Every row gives one point. Two turns around zero, p and q, are shown by what they do to some points. Write where each new point lands after one turn and then the other. Backwards means that the second turn is done in reverse. Each puzzle has new turns, and all numbers are rounded.

Turn p:
[-22  -1] => [-17 -13]
[ 8 65] => [-31  58]
[-37  11] => [-37 -12]
[ -1 -43] => [ 24 -36]
[ 52 -32] => [61  4]
Turn q:
[-17 -15] => [-18 -14]
[ 1 25] => [ 2 25]
[ 26 -67] => [ 24 -68]
[-9 56] => [-7 56]
Where do these land?
q, then p backwards: [-43   9] => [-29  33]
q, then p backwards: [  2 -61] => [-35 -50]
p, then q: [-21  39] => [-39  21]
p, then q: [ 23 -26] => [33 -9]
p, then q backwards: [40 38] => [ 9 54]

Turn p:
[-61 -23  44] => [-55 -16  54]
[ 28 -39  21] => [ 35 -22  32]
[  4  -1 -44] => [  4 -17 -41]
[ 25  13 -51] => [ 22  -3 -54]
[ 4 50 30] => [-6 57  9]
Turn q:
[ 2 25 41] => [ 6 10 47]
[ 48 -44  -6] => [ 35 -51 -20]
[-29  17 -70] => [-18  45 -61]
[-22   2  35] => [-23  -3  34]
Where do these land?
q, then p: [-24 -19 -38] => [-25 -20 -37]
q, then p: [ 41 -16   1] => [ 40 -19   3]
q, then p: [24 73 26] => [29 73 21]
p, then q: [-41 -39  11] => [-43 -35  15]

Turn p:
[-37 -13  -1  -6  44 -64] => [-21  -9 -26  -3  56 -57]
[-18  68  31  33 -42  -2] => [-57  36  18  15 -59 -14]
[ 29 -32 -30 -32  53  73] => [ 57   9  17 -26  52  70]
[ 26  17 -25 -13   2  -7] => [ 26  23 -18 -13  -9  -4]
[ -2 -47  50 -54  13 -13] => [ 20 -54  44 -30  28 -32]
[ 37  -9 -22  41   2  26] => [ 29  15 -10  42  -7  36]
[-34  16  -3  30 -71 -13] => [-53 -19 -25  14 -59   0]
Turn q:
[38 73  0 47 36 -8] => [ 28  59   5  46  19 -60]
[ 37 -28  40 -48 -35   4] => [ 54 -23   5 -53 -20  26]
[  3  51  11   2 -50  26] => [ 18  59   7   4 -36  26]
[-60  -4  19  -6  23   8] => [-47  -7  46  -5  12  10]
[-66 -40 -53   0  29 -53] => [-94 -42 -29 -10  16 -25]
[ 40  18  -3 -12   3  38] => [44 23 -7  8 23 21]
[  7 -69 -14  19  -6 -14] => [ -4 -67 -26  12 -14   1]
Where do these land?
p, then q backwards: [ 24 -21  18 -11  -7 -12] => [ 22 -15  27  12   7  -7]
q, then p backwards: [ 12  20  71  -3 -23  12] => [ 54  18  36 -28 -10  30]
p, then q: [ 22  66 -15 -48 -31 -12] => [ 10  52 -29 -63 -28  11]
p, then q: [ 29 -11 -29  10   6  44] => [39 17 -3 32 17 28]
q, then p backwards: [-13  42 -48 -33  48 -26] => [-48  31 -20  -9  59 -33]
q, then p: [-13 -43  53  74 -23 -13] => [-11 -73   9  58 -45 -11]
q, then p: [-61 -53 -51  10  29   7] => [-52 -37 -18   9  64  39]

Turn p:
[-29   9  15  23  10  -1  -7 -20] => [-14  -4  22   4  14  21 -18 -23]
[  9   2  10  -6 -50 -17  31  12] => [-26   2  12   5 -32 -16  43  11]
[-33 -21  11 -33 -13 -11  54  -4] => [-56 -11  -6 -40   7 -10  30   7]
[-31  -6  22  27  21  -1  -3  34] => [-11 -29  29  16  31   4 -18  21]
[ 73 -12 -11  20   5  -1 -19 -34] => [ 65   3 -12   8 -22 -22   9 -45]
[-17  10  -8  40  18  39  -6  17] => [  5 -22  -8  41  27  32 -14   3]
[ 76  16   8 -18 -18  10 -23 -15] => [ 66  27  -3  -5 -40   0  29  -6]
[-32 -29 -10 -30 -22 -14 -21  -8] => [-29  -5  -8 -31 -32  -6 -32   8]
[ -7  19 -33  -8  19 -13 -25   7] => [  4  31 -14  10   9  -8 -35   9]
[-10  12  -3 -15  30   7  17  12] => [ -4   9 -10  -8  36   4   3  16]
Turn q:
[ 16   6 -16 -22  27  -2  26  18] => [ 10   1  12 -40   9   8   0  29]
[-42   0  -3  44  17 -12   0   3] => [-15 -11 -20  22  53   1   5 -10]
[ 22 -28  11 -36   0  58 -30 -66] => [ 18   0   7 -20 -59  29 -36 -70]
[-20   1  32  63  -5 -20  21  29] => [  4 -27   4  51  45  -8  39  12]
[ 18  22 -14   1   9   7 -22   5] => [ 21  27  -8   1   0   1 -18   9]
[ 12 -16 -30 -19 -20   9  12  21] => [ -7 -11 -17 -16 -29  10   0  32]
[ 13   2 -30 -11  -9 -15  -2 -15] => [ -2  17 -23 -22 -15 -12   5   1]
[-25   3  29  23   2 -32  12  -8] => [-16  -8  14  18  31 -22  26 -16]
[-12   6  14 -53  -8  38 -28 -23] => [-22  18  27  -5 -39  20 -43 -27]
[-10 -19  30  30   4 -35 -11  24] => [  3 -30   5  31  27 -39   4   5]
[ 29  25 -23 -20 -18   5  23  12] => [  6  26   1 -19 -25  13  18  35]
Where do these land?
p, then q: [ 25 -11   5  20  24 -28  -8  -2] => [ 24   3   9  -9   3 -39   9 -17]
q, then p: [ 20  12 -32 -15  12  19  35   2] => [  8   9 -29 -13  -1  18  25  38]
p, then q: [-30 -32  20   9   3 -51 -12 -23] => [-31  -4  25   8  -8 -42 -21 -42]
p, then q backwards: [ 12 -16  -8 -16 -41  29  -7 -32] => [ 19 -25 -24  -8 -32  26   8 -30]
q, then p: [-10  10   4  -8  28  28   9 -26] => [ 18   5  -8 -25   4  38   2 -11]
q, then p: [ -3 -28  31  -1  34 -29 -10  46] => [ 23 -30  34 -21  11 -43 -28  13]
p, then q: [-11  10 -24 -28  16  25 -20  11] => [ 10  18 -19  -1  -2  15 -34  29]
q, then p: [ 33  23  24  -9 -40 -19  -3  -2] => [-18  15  37  24 -15 -12  38  -1]
q, then p backwards: [-36  31 -22  47 -36  27  14  26] => [-20  49 -27  13 -12  50  26  29]

Turn p:
[-21 -15  -7  16  16 -16 -32  30  -3 -23 -27] => [-31  26 -12   5   4 -25  -8 -10  42   2  16]
[ 26  -9  22 -20 -25  29   3 -14  -1  -5  17] => [ 11 -20  -8 -24  -1  17 -24  16 -34 -11   7]
[ 6 31 -5 36 34 38 17  6 -6 18 -5] => [ 24  -3  -6  30  31  24   6  24  29  -5 -32]
[  0   9  -4 -25 -20  13  14  22  -4   9  40] => [  6   6 -15   7  -7  23  22  18 -38  -8  20]
[ 11  11 -31   5  24  16  22  -9 -16 -11 -19] => [ -2  -3 -18  -1  26  -2  16  -3   7  -4 -45]
[ -7  -6   8  13  16 -25  11  18   4  -1 -47] => [-13  31  19  -3  -6 -26  -5   8  30  13 -23]
[ -7   1  30 -49 -16  -5  -7 -20   7 -12  24] => [ 13   0  14 -42 -13  15   0 -16 -30 -16  31]
[-41 -26   1  27  -9 -27  -3   3 -13 -10 -29] => [-51   7  19   7 -25 -10  -5 -11  33   3  -4]
[ 3 27 -9 34 29 -7  9 -9  0  8 12] => [ 23 -12  10  32  13  -5  19  -3  21 -12 -16]
[ 19 -19  11 -15   3   1   2 -17   3   9  44] => [ 10 -28  16  -5  16  -1   4   6 -36  -7  25]
[-37 -20 -17  16   8 -12 -15 -15  33  -6 -47] => [-23  -5   8 -17 -12 -13   2 -22  53  42  -5]
[ 16  35  -6   9  -3  10  -5  -6 -27  11 -17] => [ 17  11 -13  21   5  13 -18 -15  -2 -10 -32]
[ 10 -15   1 -31 -22 -10 -15  14  -3  27  23] => [ -2  11   1   7  -3   2  -7  -2 -45  16  32]
[ 20  -4   6 -16 -34  -7   0  -3  25 -14  31] => [ 16 -20 -12 -16 -27 -12   1   9 -31  -4  26]
Turn q:
[ 15  20  36  12 -23  20 -25  12 -10  66  25] => [ 52 -21  15  46   4   6  -7  31 -26  37  17]
[ 11  12  -3  32 -13   1 -25 -11 -59  18 -13] => [ -5  -9  -3  48  27 -20   6   8 -28  17 -38]
[ 19   3 -16 -12  30  17  36  -9  16 -13  19] => [-22  15  15 -17  17  13  -2 -17  -3 -19  43]
[ 11   0  -3 -14  13   6 -24  -9   3 -19   0] => [-11   3   5  -7 -11  17 -10  -3 -21 -15 -12]
[-54  10  -6  -6 -11 -58  -6  -5  -5  -8  23] => [  5  10 -25 -29 -21 -55 -37  -3  12  23 -14]
[ -1 -76 -17 -15   8   4  -4 -15  18 -17 -13] => [-27 -48 -26 -26 -14  30   9 -34  14 -20  -5]
[-27   3  14  10  -2 -18   8  60  10  -8  -3] => [ 21   7 -19 -13  -5 -18   1  46  38 -17   1]
[ 18   3 -20   5 -10  11   2 -12   1  -7  14] => [ -8   5   9  20   4   5 -13 -22  -1  -9   7]
[ 16  -7  32   9   2  -1  12 -19  18 -17 -11] => [-13 -10  34  -8 -21  -2  26  -2   4  -5   4]
[  6   6  -9 -13  37  20  -2 -14   8  19  -9] => [ -1   3  10 -22  26  30   2  -4 -22   8   6]
[ 22   4   9 -11  -9  -6   8  18   3  15 -15] => [ 28   4  -2   5   0   1  26   1  -4 -10   6]
[-15   2 -18   9  -1  -5  -6   3  19 -12 -21] => [  0   9   2 -14   3   7  -5  -6  25  -5 -24]
[-20  20   1  -7 -22   7  25   3 -20 -17   3] => [-17  34 -15  16  -9 -15   6   5  12  14  10]
Where do these land?
p, then q backwards: [-24  28 -13 -26  23  10  12  -5  12 -26  20] => [ 16 -16  -2 -24   8  -4  27  17  15   8 -42]
q, then p: [ -2 -33  24  29 -49   9   5  -7 -12  18 -12] => [-18 -33  24  19 -18 -15  -2  36   7  36 -12]
q, then p: [  1   5 -20 -34  -8   4 -23 -16  23 -17   4] => [  9 -13 -24 -13  -8  27 -25 -27  -6  -3  -7]
q, then p: [ -7  20  -8 -14  28 -18  -1 -26  19 -38 -17] => [ 12  30   6 -38 -18  27  -1 -30  -3 -11  -5]
q, then p: [ -1  31  -9  -8  17 -11  19 -13  42   3   3] => [ 44   8  13 -23   4  12  -6 -12 -18 -15  15]
q, then p: [ 17 -26 -19   4  16   8  29  19  -9  15  -3] => [ -7 -21   0 -10  30 -12  36   9   6  -9   3]
q, then p: [  8  -3   9  -4  36  32   2  28   1  28 -15] => [ -3  13 -16  -2  43  10  14  39  -5 -11   1]
q, then p backwards: [ -1 -20  20   4 -39 -30  -3  24  -4  18  -8] => [ 18  29 -21  30  -6 -10   8  -3  36 -13  10]
p, then q: [-31  26 -30 -14  34  -9 -13 -21   8  13  -1] => [-13   0  40 -15  17   7  19 -28  -6  23  29]
p, then q: [ 17   9  10  17 -38   9  -6   7 -48  -5  -8] => [-20   8  -7  24  -5   9 -18   8  10  -4 -55]
p, then q: [ 22 -13  31  12 -28 -17  -7 -19 -26  10  18] => [-21 -27  -8  24 -29 -14  -7  21 -14  -3 -30]
q, then p: [-11 -38  13  -5  14  18   3  31  -5   7   2] => [-26  -4 -26  -1  14  -2  24  26  -7  14  16]
p, then q: [ 14  15  -7  39  -6  -5 -17  -1  -2 -25  17] => [-11 -19   8   0  -6 -11 -16 -23  25 -30 -16]
